Each point is reached from the start by the listed moves, each made 0, 1 or 2 times, or once backwards (-1), plus a little noise. Is the number of moves made odd or even? Then give how often each move was made.
In the rows, 128 means zero.

Moves:
(1): [167 103 111 126]
(2): [133 167  91 110]
Start: [141 145 110 174]
Points:
[219  97  74 170] -> even (2, 0)
[213  55 109 190] -> odd (2, -1)
[103 168 126 176] -> odd (-1, 0)

Moves:
(1): [170 130 119 126 129 113 123 136]
(2): [120 178 124 124 130 129 122 129]
(3): [146 143 166 125 131 140 133 127]
(4): [132 149 136 159 119 131 128 149]
(5): [131 130 128 140 160 118 139 119]
(6): [128 129 111 134 122 167 106 119]
(7): [146 118 101 129 119 130 179 116]
(8): [109 124 119 110 145 145 130 152]
Start: [110 134 109 133 145 125 127 124]
Points:
[133 174  91 175  92 245 132 167] -> even (0, 0, 1, 2, -1, 2, 1, 1)
[ 88  97 100 125 179  95  93 223] -> even (1, -1, -1, 1, 0, -1, -1, 2)
[226 183  55 151 116 114 140  96] -> even (2, 1, 0, 0, 0, 1, 1, -1)
[137 204  40  92 198 104 249 162] -> odd (1, 2, 0, 0, 1, -1, 2, 2)
[139 213 137 183 180 206 160  44] -> even (-1, 1, 2, 0, 2, 2, 1, -1)

Moves:
(1): [147 109 125 129 127 124 122 132 146 121 154 143 125 134]
(2): [140 148 134 153 136 149 136 122 133 139 143 135 126 119]
(3): [122 120 157 128 130 135 110 126 134 132 133 141 134 126]
(4): [116 102 119 156 123 146 144 142 125 141 117 135 149 104]
(5): [131 131 127 133 147 129 121 124 115 108 126 133 131 129]
(6): [119 119 126 120 110 146 127 122 126 114 128 130 114 132]
(7): [122 121 146 136 144 125 151 106 125 142 125 145 119 103]
(8): [120 124 125 120 136 138 133 151 136 142 124 113 108 111]
(9): [120 132 119 123 138 125 122 115 137 121 131 121 141 116]
(10): [146 111 122 117 136 146 128 124 134 149 114 121 122 136]
(11): [125 125 124 133 125 137 125 128 121 140 141 116 122 138]
(12): [111 120 116 125 124 126 113 134 138 150 139 158 118 140]
Start: [138 121 122 162 135 112 127 137 133 122 134 137 131 108]
Points:
[185  94 144 124 105 140  93 208 177 140 209  76  62 154] -> even (2, 0, 1, -1, -1, 0, -1, 2, -1, 0, 2, -1)
[ 77  92  94 154 136 129 136 164 115 149  93  87 145  66] -> even (-1, -1, 0, 1, 0, 0, 0, 1, 1, 0, 1, 0)
[122  57 103 229  91 176 218 148  95 176 117 106 125  61] -> even (0, 0, -1, 2, -1, 1, 1, 0, -1, 0, 2, -1)
[135  74 109 193 171 231 126 154 156 195 190 218   7 101] -> odd (1, 2, 0, 0, 2, 2, 1, 2, -1, 1, 1, 2)
[204 125 134 127 229 132  86 110 198 138 148 136 130  91] -> even (1, 1, 1, -1, 1, -1, 0, 1, 2, 2, -1, 0)
[106  66 175 188 126 176 128  89 197 126 164 210 153  26] -> even (1, 1, 2, 1, -1, 2, 1, 0, 2, 0, -1, 0)
